Every row gives one point. The window is the flat piece filled in between its corners: a triangle in 3 columns, a solid with four corners in 4, and so on. A path goes straight from each point to the next, and from the last back to the first. List the points from which the path goes on through the window.

Window (3 x 3):
-.01	.11	.03
.41	-.61	.32
-.57	.22	.02
Path:
(1): -.19	.48	.46
(2): .29	-.38	.74
(3): .60	-.70	.07
(4): -.62	.39	-.46
(5): -.53	.70	.29
(6): .02	.08	.35
(7): .12	-.36	-.18
(8): -.32	.02	-.44
Through the window after points: 6

Window (4 x 4):
-.22	.13	-.08	-.07
.14	-.06	-.38	-.30
-.21	-.47	.26	.36
.93	.75	.08	-.43
Path:
(1): -.31	-.26	.22	-.05
(2): -.30	.11	-.58	.38
(3): .40	.59	-.42	-.05
(4): .37	.50	.06	-.69
(5): .22	-.22	-.12	-.72
(6): -.02	.12	-.36	.07
(7): .39	.18	-.24	.14
(8): -.33	-.02	.43	-.27
(9): -.43	-.33	.40	-.37
(10): -.26	-.31	-.06	.42
(11): .94	.44	-.36	.23
(12): .45	.27	-.02	-.51
(13): -.02	-.40	.29	-.49
(14): .07	.03	-.07	.48
(15): .43	.78	-.43	.17
(16): .58	.37	.06	-.60
Through the window after points: 5, 7, 13

Window (8 x 8):
.08	-.30	.55	-.24	-.26	-.04	.03	.11
-.03	-.07	.16	-.02	.31	-.36	.11	-.27
.49	.30	.44	.13	.33	.03	-.30	-.02
-.36	.57	.23	-.02	.42	.02	-.07	-.08
.19	-.30	-.01	.57	-.40	-.06	-.78	.44
-.03	-.30	-.94	.03	-.59	.27	-.18	.16
.32	.21	-.13	.91	-.29	.05	-.23	.57
-.34	-.21	.19	-.50	.77	.15	.31	-.04
Path:
(1): -.16	-.25	.26	-.13	.42	.53	.19	-.37
(2): -.03	-.18	.08	.24	.27	.33	.17	-.23
(3): -.12	.08	.11	-.34	.31	-.12	.09	.17
(4): .24	.02	-.26	-.23	-.28	-.13	-.07	.77
(5): -.02	-.17	.09	.34	-.25	.24	-.25	.02
(6): -.17	-.32	.18	.34	.10	.23	.00	-.29
(7): .22	.19	.32	-.34	-.10	-.22	-.05	.61
(8): -.03	-.08	-.20	-.10	.13	-.19	-.09	.16
(9): -.06	-.11	-.08	.15	-.12	.13	.00	-.26
(10): .30	.06	.42	.22	.19	.14	-.14	-.14
(11): .14	.37	.19	-.10	.20	-.16	-.28	.27
(12): -.15	-.07	.12	-.37	.43	-.35	.09	.30
Through the window after points: 6, 8, 10, 12

Window (9 x 9):
.27	-.27	.34	.07	.39	-.94	-.10	.07	-.14
-.48	.26	-.06	-.15	-.43	.16	.17	-.43	-.49
.01	-.13	-.14	-.74	-.24	.10	-.09	-.38	-.22
-.12	.02	-.30	.48	.38	.53	.10	-.16	-.37
.00	.17	-.04	.49	.27	.27	-.09	.47	.50
.11	-.14	.25	-.12	-.41	-.16	-.53	-.49	-.37
.44	-.01	-.29	.45	-.07	.16	.37	.37	.11
.30	-.23	-.51	.68	.29	-.49	.00	.29	.75
-.22	.50	-.35	-.16	-.15	.28	-.33	-.20	-.86
Path:
(1): -.07	-.27	.14	.12	-.15	.15	-.33	.10	-.18
(2): -.27	-.13	.00	-.22	-.39	.12	-.29	-.20	-.35
(3): .08	.24	-.16	.11	.32	-.19	.01	-.48	-.21
(4): .16	.47	-.11	-.17	-.05	-.28	.21	-.61	-.04
(5): -.26	-.27	-.15	-.36	-.23	.33	-.25	.01	-.50
(6): -.03	-.21	-.08	.18	.03	-.18	-.04	.08	-.22
(7): -.01	.35	.20	.02	.05	-.07	-.08	-.19	.08
(8): .42	.35	-.59	.11	.12	-.23	-.06	-.61	.48
(9): -.10	-.25	-.17	.36	.18	-.02	.11	.51	-.06
(10): .07	-.18	-.30	.33	-.13	.26	-.18	.21	.04
(11): -.16	.43	-.18	.22	.18	.12	.15	-.32	.13
(12): .29	.34	.09	.20	-.12	-.18	-.15	-.35	.11
(13): -.04	-.15	-.04	-.03	-.11	-.03	-.22	.14	-.24
(14): -.35	-.15	-.42	.26	-.16	-.01	-.06	.19	-.12
(15): .64	.18	.18	-.08	.56	-.09	.20	-.37	.13
(16): .23	.32	-.04	.01	-.18	-.24	-.18	-.51	-.06
Through the window after points: 4, 6, 16
